Each row is a point. Each copy is the shape, with its points in the same order, turned, moved and blurred by noise. Some copies are also mirrored. Which?

Shape (6 x 3):
[[-26 -40 -16]
 [-12  70 -18]
 [ 62 -16  59]
 [ 42 -27  38]
 [ 21  25  -5]
 [ 52 -25   8]]
Copy 1:
[[ 19  -8  27]
 [-54 -41 -40]
 [ 14  77 -56]
 [ 24  56 -34]
 [-10  -8 -43]
 [ 33  33 -44]]
Copy 1 is: only turned
Copy 2:
[[ 33  -2 -55]
 [ -7 -74  11]
 [ 40  65  45]
 [ 37  40  19]
 [ 35 -32  17]
 [ 63  24  14]]
Copy 2 is: mirrored

Shape (12 x 6):
[[ 36  -4 -77 -48 -47  20]
 [ 21  23 -44  27   4  26]
 [-14   5 -87 -38 -41  12]
 [ -1 -38  43  19  47  36]
 [-48   1  31   4  56  38]
 [-18  10 -15  -2 -14   5]
 [-30 -46  77  24  26   5]
 [ 54  46 -20 -15  -4 -18]
 [-26 -37  34  72  35   3]
 [ -3 -29  49  40  42  41]
 [  8 -23 -95 -44  15  -9]
 [  3 -13 -62 -36 -28  50]]
Copy 1 (12 x 6):
[[-39 -78 -26 -24  43  39]
 [ 12 -29 -27  38  24  22]
 [-69 -45 -35  -6  13  20]
 [ 28  49  57  26  38  13]
 [ -7  80  17  45  34  10]
 [-19   4 -22  10  20  -3]
 [ 26  74  64   8  29 -20]
 [ 43 -21 -53 -26  36  22]
 [ 31  34  53  40 -14 -23]
 [ 44  53  47  52  41  -4]
 [-54 -37 -16 -19 -16  79]
 [-59 -41  -3  14  50  28]]
Copy 1 is: mirrored
Copy 2 (12 x 6):
[[-18  45  43 -51   6  41]
 [ -3  55  17  39 -15  21]
 [-37  64  26 -23  37  62]
 [ 43 -27 -30  55  22 -30]
 [ 28  -5  -2  83  62 -12]
 [-18  38   7  19  37  -5]
 [ 25 -25 -46  48  53 -68]
 [-64  27  56  26 -20 -15]
 [ 22   6 -67  69  16 -41]
 [ 51 -14 -25  64  14 -49]
 [-45   2   9  -5   7  85]
 [ 11  37  35 -22  25  41]]
Copy 2 is: mirrored

Shape, 13 rows:
[[-21  25   1  21   8  -4  19 -30]
 [ 11  35  60   9 -13   6  13 -11]
 [ 19 -33   8   5 -25  33   6  31]
 [-23  26 -53  22  15  -2  69  57]
 [ 12 -18  51 -56  -2 -11 -29 -21]
 [ 10  -6  37 -17 -61 -16 -37  13]
 [  4   4  -8 -57 -15  26 -20  -9]
 [-28  65 -12  -2  17 -86  14  24]
 [ 41  18 -23 -32 -13 -10  -4 -29]
 [ 58  37  50  -2  67 -66  25 -84]
 [ -4  -2 -19 -16  44 -30  -3   4]
 [  6   8  -5  14  36   7 -47  62]
 [-50 -16  33 -14 -46 -54   2 -18]]
Copy 1 (13 x 8):
[[-17 -38   8   1 -17 -23  19 -16]
 [ 15 -34  41  -5  24 -24 -26 -11]
 [-25  17  38 -12  23  12   7  48]
 [-78  54 -19   0 -37 -25  -3 -16]
 [ 54 -21  48 -64  11   0  30  20]
 [ 36  -7  87 -17 -13   8  -4  41]
 [ 14 -14  25 -54 -16  53  14   5]
 [ 28  21   1   0 -81 -56   2 -48]
 [ 17   1  27 -14 -14  46  37 -31]
 [ 70 -43  -1   4  43 -41  63 -89]
 [ 19  12 -18 -31 -25 -13  44  -7]
 [ 27  30 -34   2 -12   1 -13  52]
 [ 10 -32  81 -37 -49 -47  30  13]]
Copy 1 is: only turned
Copy 2:
[[-21   8   2  21   8 -12 -17 -14]
 [-58   5  -2 -21 -10  24 -35 -12]
 [ -6 -10  45 -15 -31  34   7  40]
 [ 16  12  95  36  36  12  12 -37]
 [-25 -27 -45 -60  -3  21  15  15]
 [-34  39 -11 -48 -26  33  21  35]
 [-35 -20  -6  -5  20  26  45  38]
 [  6  56  -1  -8  51  20  14 -75]
 [-24  -6 -21  18 -12  27  43  -5]
 [-18 -40 -85   3 -25  17 -46 -93]
 [ 32 -15 -13   0  30  14  15 -23]
 [ 32  11  15   0  44  71 -17  30]
 [-16  43 -15 -63  -6 -42  19  -4]]
Copy 2 is: only turned
Copy 3 (13 x 8):
[[ -2   2  14  31 -23  25  -2 -21]
 [-15  66   1  12   0  21   3  -2]
 [ 23   7   2   9  19   1  27  62]
 [ 39 -45  28  10  27  23  71 -41]
 [-13  45  35  -6   3 -35 -49  39]
 [-48  33   3  -5   0 -38  13  51]
 [-14  -1  48 -30   1   8 -23  45]
 [-35 -16  21   0  17 -32  19 -89]
 [ -1  -6   4 -48 -25   1 -22   8]
 [ 30  60 -30  -9 -32 -13 -88 -79]
 [ 15 -28  23   8  20 -19 -29 -19]
 [-17 -28  -7  19  81   2  -8  16]
 [-34  25  44  38 -40 -58  14   5]]
Copy 3 is: only turned

Shape, 17 rows:
[[-20 -26  52  -4  18 -28  -4  38  33 -42 -46]
 [ -7 -18  71  17  -7 -38   3  23  34   8 -25]
 [ 16 -24 -55 -18  39  16 -35 -17  28  38 -51]
 [ 35   2 -62 -14  -3  53 -44 -77  -9  -5   4]
 [-12 -14 -74  -6  29  27  27 -33   5  10 -33]
 [-32 -26  44  19  18  -3 -11  38  59 -31  14]
 [ 31 -38 -25  14  57  33 -12 -19 -33   9 -24]
 [ 17 -68  26  24  -2 -66  -4 -12  58 -57   3]
 [ 49   3 -37   2  38  58  15 -19  14  25  28]
 [ 21 -10 -16 -42  33  32  22 -43   0 -10  -6]
 [ 17  44 -37 -27  55  11 -14  14 -27  -9  39]
 [  4  74  -2  33  24   3  12 -18 -35 -16  51]
 [ -8  16   3 -19  11  10   1   1 -51  -4  69]
 [-24 -18  59   5  10  10   3  44  27 -15 -14]
 [ 37  65 -18  22  -2  35   7   7 -54 -68  61]
 [-40 -41  40  39  11 -14 -11  12  22 -36  13]
 [ 23  19 -36   4 -20  16  13  28 -41  -8  44]]
Copy 1 (17 x 11):
[[ 44   1  59 -22  21  26  -1  13 -16 -64 -28]
 [ 48  48  66  -2   9  -4  17  25  -6 -55  11]
 [ -6 -41  64 -16   5 -31  -1 -34  23  35  41]
 [-26 -28  -4  -3 -62  -7 -27 -47  61  56  27]
 [-49 -60  40  17 -40 -41  26  -9  17  17  12]
 [ -5  29  29 -18  42  30   9  15 -17 -55   1]
 [ 23 -57  25  50  -7  15   2 -29  30  30  21]
 [ 42  -1   8 -48   0  27 -10  49  21 -84  48]
 [-14  -9 -16  25   9 -15  46 -50  36  29  35]
 [  5 -26  13   5 -45  -5  30 -52  35 -15   9]
 [ -4 -19 -33  34  22 -45  -1 -64  -5  -3  -7]
 [-15  28 -38  78   0 -38   7 -14  27 -19 -28]
 [ -1  26 -28  61 -30 -20  -4 -51 -30 -25   8]
 [ 23  38  54   4  24  28  22   0 -29 -40 -15]
 [ -1  12 -95  53 -18  -7  -5 -17  11  12 -58]
 [  2  25  31  15  11  33 -20  26  -8 -72  11]
 [  2  16 -52  31 -28 -30  13  -2 -27  21  -4]]
Copy 1 is: only turned
Copy 2:
[[ -1  56  43   8   2  24  38 -44  16  11 -32]
 [ -9  30  44  16  -9 -36  29 -33  15 -10 -25]
 [ 43 -41  22  16  34  39 -41 -77 -41 -29  -3]
 [ 63 -50   7 -15   8  49 -52  20 -62 -39  45]
 [ 26 -50 -10   8  19  48 -27 -43 -69  28   1]
 [-26  28  45  38  -3  23  23 -24  43   0   5]
 [ 61 -46  21  15  58  31 -14  -6 -34  -7 -33]
 [ 20   2  75 -38  -7   3  55 -33  56  23  15]
 [ 61 -41  -9  46  39   9 -55   4 -21  10  27]
 [ 42   1  25   0  34  18 -41  -2 -59  28  17]
 [ 19  11 -48   7  74  25 -38   4 -18 -15  32]
 [ 16   3 -64  10  44 -11  20  41 -31 -17  47]
 [-19   3 -26 -21  59   8 -32  52 -16  -5  21]
 [-14  44  30  37  -1  13  10 -10  14   2 -29]
 [ 47  14 -75 -14  17  34  -5  80   3  -8  41]
 [-25   2  45  14  11  22  50   2  19   6   3]
 [ 10 -20 -57 -17  19  15 -41  37   8  -5   4]]
Copy 2 is: only turned
Copy 3, 17 rows:
[[-40  -7  27  70 -33  12   7   3  28  23 -22]
 [ -7  -3  33  77  18   0  41 -17  30  30   3]
 [ 36  65 -54  45   5  23   4  19 -17 -49 -31]
 [ 59  56 -81 -14 -20  15 -32 -33   4 -68  19]
 [ 14  40 -82 -14  11   2 -10  16 -12 -22 -42]
 [-46  -5  17  51   7  33  -2  14  29   9  24]
 [ 51  36  -7   6  12  17 -49  -1   7 -45 -39]
 [-41 -32 -21  86  16  34  -1 -50  60 -18 -15]
 [ 61  25 -48   2  40  -6 -36  35  15 -62  29]
 [ 14  35 -43  -1  -6 -36 -13   3  34 -51 -21]
 [ 28   8 -13  11  -1 -46 -57  20 -44 -60  29]
 [ 35   1 -14   2  40 -59 -64 -22 -23  10  59]
 [ 18 -26  16 -30  17 -39 -34 -12 -20 -51  38]
 [-13  -1  41  43 -13   6  16  14  38  18  15]
 [ 52 -47 -19 -17 -12 -43 -94 -16  -3  -8  74]
 [-43  -4  30  35  26  33  -9 -26  23  12   6]
 [ 52 -51 -20  -2   2 -18 -32   2 -17 -22  28]]
Copy 3 is: mirrored
Copy 4 (17 x 11):
[[ 28  25  15 -61  -2  37   7  20  42   4 -63]
 [ 27  36   6 -32   6 -23  -8  25  44   2 -72]
 [-64 -32  15  32 -18  31  -3  -3  41  35  -1]
 [-26 -17  43  50 -10   7   8 -54 -22  27  64]
 [-60 -19 -19   3 -31  11  51 -13   7  35  25]
 [ 50  -6  42 -56  -2  -8  29  36  54  13 -35]
 [-13 -29  -9  17  -1  25  -4  -2 -16  78   5]
 [ 60  -3  17 -58 -52  -9 -15 -49  56  17 -51]
 [ -9 -31 -11  19  -5 -20  -6  19  12  43  70]
 [-27  -7 -13 -26  17  11   3 -26  -1  24  44]
 [ 27 -52 -25  27  29  31  27  13  -2 -13  43]
 [ 67   8 -37  39  28 -19  56   3 -11  -2  36]
 [ 40 -40 -10   0  42 -24  31   4 -44 -14  16]
 [ 27  19  24 -52  14   2  12  51  25  11 -39]
 [ 91   3 -14  22  -3  12  36   9 -58 -14  72]
 [ 56  -4  33 -47  -7 -16  40   6  22  33 -51]
 [ 34 -25 -14  18 -22 -13  20  27 -51 -23  27]]
Copy 4 is: only turned

Shape (18 x 12):
[[ 40  30 -15  40   4 -25 -25 -33 -23  18 -26   8]
 [ 95  50  27  20  -4  -2 -24  34 -13  10 -16 -17]
 [ 41  22  24  20 -26   7  19  -6 -75  37 -22   7]
 [ 45  53  43 -28 -10  -1  23  19   1  27 -15 -23]
 [ -5 -30 -20   8  29  -1  26 -48   1 -18  50  29]
 [-55 -26 -65   4 -31  13   1  26 -27 -41  30  31]
 [  0  -9 -85 -57  22 -53  46 -10   7  29  48  -4]
 [-30   2 -69  -3 -18 -27  -6 -19  14  25  48   2]
 [  9 -15 -27 -64 -15   6 -36 -23 -69 -39  10  19]
 [-39  -5  21 -47 -24 -26 -13   1 -18 -25 -22 -18]
 [ -1 -61 -68 -21  36 -23  34  22  -7 -24  -9 -33]
 [ 47 -15  36 -21 -31  15 -16 -21  14  57 -53  21]
 [ 86  25  20  23 -54 -63  -6 -18   3  19  -9   8]
 [ 24  50 -45 -42  -2  27   9  -5 -45  -6 -17  65]
 [ -6 -40 -47 -23 -19 -31  53  -1  27 -32  43   3]
 [ 73   3  45  12 -30  14 -21   8 -15  68   4 -16]
 [ 42  48  33  -4  -6  -6 -53  15 -39  -3 -17  38]
 [ -5  32 -51  -2 -40  42  -9 -34 -24 -54  15  -6]]
Copy 1:
[[ 42  -7 -29  28  -2 -13  61   2   9   7 -43  -8]
 [ 13 -87 -11  22 -13  -4  82   8  55  14 -34 -15]
 [ 30 -13 -61  -7   0  36  83  22  35  41 -38  38]
 [-34 -48 -25   2   4  22  73  15  56  -3  10  16]
 [ 32  41  23 -38  11  11  -4  33 -12 -24 -38  25]
 [-11  43  -1 -43 -27  22 -33   8 -22  70 -33 -13]
 [-58  41  12 -28  70   0  36  46 -55 -15  -8  -5]
 [-15  50 -12   0   4  24   3  37 -44  -2  -5 -41]
 [ -5  47  15  14  41   7   4  16  51  74 -38  -3]
 [-35  30 -44  19  -4 -10 -25  11  50  35   8  25]
 [-40   2 -28 -54  56 -39 -31   6 -21  14 -47   2]
 [-11 -29 -53  52   9  69  37   1  60 -28 -54  28]
 [ 16 -61 -14  89  -9   2  69  42  -4  14 -33  26]
 [ -1  42  17   4  26  52  71 -44  27  55 -32   9]
 [-38   1  12 -21  23   3 -29  41 -50  15 -18  22]
 [  1 -63 -42  20 -14  56  69  53  53 -15 -50 -19]
 [ 10   0   4  41 -22  10  70  -9  68  33 -31   5]
 [ 50  14   2 -15  15  37 -11  -4   8  57  17 -28]]
Copy 1 is: mirrored
Copy 2:
[[  7 -28 -30 -32  47 -30 -14 -18  20 -10 -18  24]
 [ -2 -35  40 -37  43 -41 -23 -18 -49 -41  10  16]
 [ -7 -21 -29 -39  41  25 -10 -40 -25 -24  24 -28]
 [-12 -16  32 -17  17 -31  13   4 -28 -52  18 -42]
 [ 60  -6 -30  11 -17  18 -40  29  27  39 -15 -14]
 [ 56  58  -4  29 -39  59 -42 -37  25 -24 -37  18]
 [ 75  39   6 -19 -50 -30  15 -36  20  35 -65 -61]
 [ 61  27 -28 -28 -39   1  10 -16  31 -13 -69   1]
 [ -2  62  13 -17  -4  49   0 -14  -2  52  10  24]
 [-40  51   2  16 -37   7   7 -11  10 -17   4  -8]
 [ 31  10  10  24 -74 -22 -31 -73  39  27   5 -20]
 [-14 -48  -9  10  23  -5  63  -9 -21  -8  22  15]
 [ 13  -4 -41 -17  40 -74  12  -7 -51 -26  -3  26]
 [ 39  27  41   2  65  46   5 -30  11  17 -11 -13]
 [ 83  44 -13  28 -64 -23  -9 -17   9   6 -17 -19]
 [  0 -62  -4 -37   2  -2  20  -8 -61 -35   8  13]
 [-38   3  26  -9  55   8 -22  11 -34 -17 -17  22]
 [ 58  57  13 -33  15  42 -19   1  43 -24  23  44]]
Copy 2 is: mirrored

Shape (17 x 12):
[[-28 -16  -7 -61   8  -4 -22  -7  41  -3  39 -12]
 [  4 -43  50  17  -4  -5  13  21 -14  -8   3 -11]
 [ 13 -24  95  31  11  10  -4   5 -24  -5  -1 -35]
 [ -8 -25  -8   8 -18 -28  -5   1 -34   7 -26   7]
 [-13 -20  18 -67  25  -6   4 -10  12  15  25 -25]
 [ -9   8  -5  17 -13  -9   1  -7   9  31 -15   5]
 [-11  20  -4  19  -8  -6  31  25 -19   3 -14  10]
 [-19  16 -12   2  -1 -42  16   6   4 -20 -20  10]
 [-11 -17 -12 -41   9   0 -19   6  34  -9  13 -50]
 [ 21  -4   1  12 -14  -1   0  18 -16  -8   9   8]
 [ -1  27  -4  -4  -6 -23 -10   8 -23  -2  10  13]
 [ 24 -38  50  37  42 -17  -6   9 -11   6  16 -20]
 [-16 -27  52  42  17  10 -12  -6 -29 -18  -1  -4]
 [ 26 -33  31  27  28  22  15 -18 -29 -17  -4 -11]
 [ 10   3   6 -22  -3 -14 -14   4  13  -6 -32  17]
 [ -8  -9   6 -58 -16 -27  -5 -38  41  -7  34 -42]
 [ -6  -9 -13  -7 -14 -15  12  -1  20  -2   2  32]]
Copy 1:
[[ 15  55  16 -15 -25 -24  41  19  11 -30  -3   3]
 [  7 -10  -6 -18  16  -2 -47   3 -40 -23 -11  23]
 [ 10 -12  -2  29  18 -30 -78  26 -45  -3  -7  23]
 [-18 -22  31 -37  -1   6 -13 -26 -19   2 -35  -7]
 [  1  36  17   7 -29 -16  16  25  -4 -44 -34  30]
 [-39  -9  30 -22 -11  18  11   4 -16  25  -3  -3]
 [ -3 -45  19  -8  13  40  -1  -4 -16   3   9   8]
 [ 11  -8  48 -27   2  38  -9 -20   9  -9   6 -10]
 [-12  43  19  -7  -4 -33  14  -4  21 -37   7  21]
 [ -1 -17 -14  -9  18   9  -5  -5  -2   2 -10 -20]
 [ 16 -19  22  -6  12  22  19  -5   1   7 -18 -23]
 [ -5  28  -7  15  43   1 -49  -3 -62  -3 -27   9]
 [ 13 -20   5   5  13 -18 -41 -12 -65   4   3  -2]
 [-12 -10 -15  19   3   7 -38 -16 -60 -30  -6 -16]
 [ -1  13  20 -13 -31  18 -13 -18  13  17 -13  -9]
 [ -6  50  46 -11 -12 -31   5  33  27 -56  -6  -7]
 [ -3   8  10 -47 -12  23   7   7  -8 -10   3 -10]]
Copy 1 is: only turned
Copy 2:
[[ 29  -8  60 -31 -47  14   8  20   5   1 -21 -16]
 [-18  -3   1   8  27  12 -30   1  31 -11 -12  33]
 [-16   0  13  19  73  -1 -12   0  41 -27 -42  38]
 [ -6  -5 -20  -2   0 -11 -35 -34 -11   9  -3 -13]
 [ 35 -21  57 -36 -13   4  11  -8  13 -31  -4  -1]
 [  7  -7   2  39  -5 -17   7 -15 -12  14   0 -12]
 [-15 -18 -19  14  17 -13   2   1  -1  22  27 -17]
 [ -9  12 -10   8  -6  -8 -14   3   1   6  22 -50]
 [ 12 -42  44 -18 -30  -2  -5  25  12 -14 -36 -24]
 [-27  -6 -10  -2   3  -6  -6   7 -18   5  -4  14]
 [-19   9   4  -9  10 -10   9  -4 -28  15   5 -23]
 [-31  -1   1  14  30  34   4 -20  28 -39 -40  19]
 [ -6  16 -22   7  40   3  -4 -10  38   4 -45  18]
 [-11  -5 -34  -3  24 -15  10  -6  27 -40 -31  31]
 [ 23   4   0   9  -1  -2 -16  18 -33 -11  -3 -21]
 [ 13   3  85 -18 -42 -25  -2   8  13 -26 -18 -19]
 [  6  15   0   8 -34   0  -6   7 -10  10  19  -4]]
Copy 2 is: only turned
Copy 3, 17 rows:
[[ 50  -6  40  18 -33  17 -16 -38 -11 -51  33  21]
 [ 13 -24 -18 -18  -5 -13 -16 -33   4  32 -19  -1]
 [-15 -37 -60 -27  10  20 -12 -57  11  25 -31  25]
 [ -4  21  10   3 -11 -29  11  10  19  -1 -31  15]
 [ 53 -13  16  -1  -9  10  18 -46 -19 -41  14  24]
 [-19  -1  10  15   0 -12   0   9  32  -9  19  16]
 [ -3   5 -20  24  10 -27   1  28   5 -12  -2 -24]
 [  2  16   2   9   7 -46 -25  18  -2 -26  -2  14]
 [ 12  10  39  14 -19  12 -23 -60 -15 -44  11   2]
 [-11   0  -6 -14 -19  -4 -10   7   5  -6   4 -23]
 [  6   9 -16  -6 -26 -20   2  20   1 -28   3   9]
 [-30 -47 -12 -24  -5  -7  -4 -43 -30  21  -9  35]
 [ -9 -28 -30   1  -2  17 -33 -11   1  19 -37  36]
 [ -9 -35  -7 -26  19  24 -14  -6 -21   9 -38  10]
 [ 10  35  -2  -7   7 -10  -7  -2   7 -12  20  23]
 [ 33 -16  35 -20 -12  -4 -16 -52  17 -77  22  23]
 [ 18   0  25   1  -9 -22 -22  20  18 -12  30  11]]
Copy 3 is: only turned
Copy 4 (17 x 12):
[[-18 -69  19   8  22  14  -3  -7  38  16  37   2]
 [ 57  25   8  24  47  -6   4  27  31   5   4   7]
 [ 79  23  32  -3  63  -9  19  35  28  32 -29  29]
 [ 36   1   6  32   8 -37 -24  14   2 -23 -11 -16]
 [ 13 -71  -8  12  30  21  13  19  27  13   7   6]
 [ 22   3  16  22  -3  -6  -8 -12 -22 -15  -2  19]
 [ 14  27   8  15   5  -8  23  14 -25 -31  -4 -13]
 [ -4   3   8   8  -1 -23  13  12   9 -53   4   6]
 [  6 -50  -7 -18  28 -11   4 -14  25  18  36   2]
 [ 28  23  19  15   0  -4   4   2  12   6  -1 -26]
 [ 10  -3  32  17  -8 -14  18   3  10 -15 -15 -23]
 [ 48  22   2  21  58  -6  10  -6  46  21 -33  25]
 [ 29  30  38  14  59 -24  -8  29  16  12 -25  15]
 [ 27  34  -8   2  40  -9 -11  32  21  31 -34   3]
 [ 27 -12  15 -10  -8   7 -18   2  18 -36  -3  -6]
 [  3 -71   4   7 -10  -8   8  12  48  25  35  34]
 [  0   1  14  26  -5  13 -18   7  16 -27  20   2]]
Copy 4 is: only turned
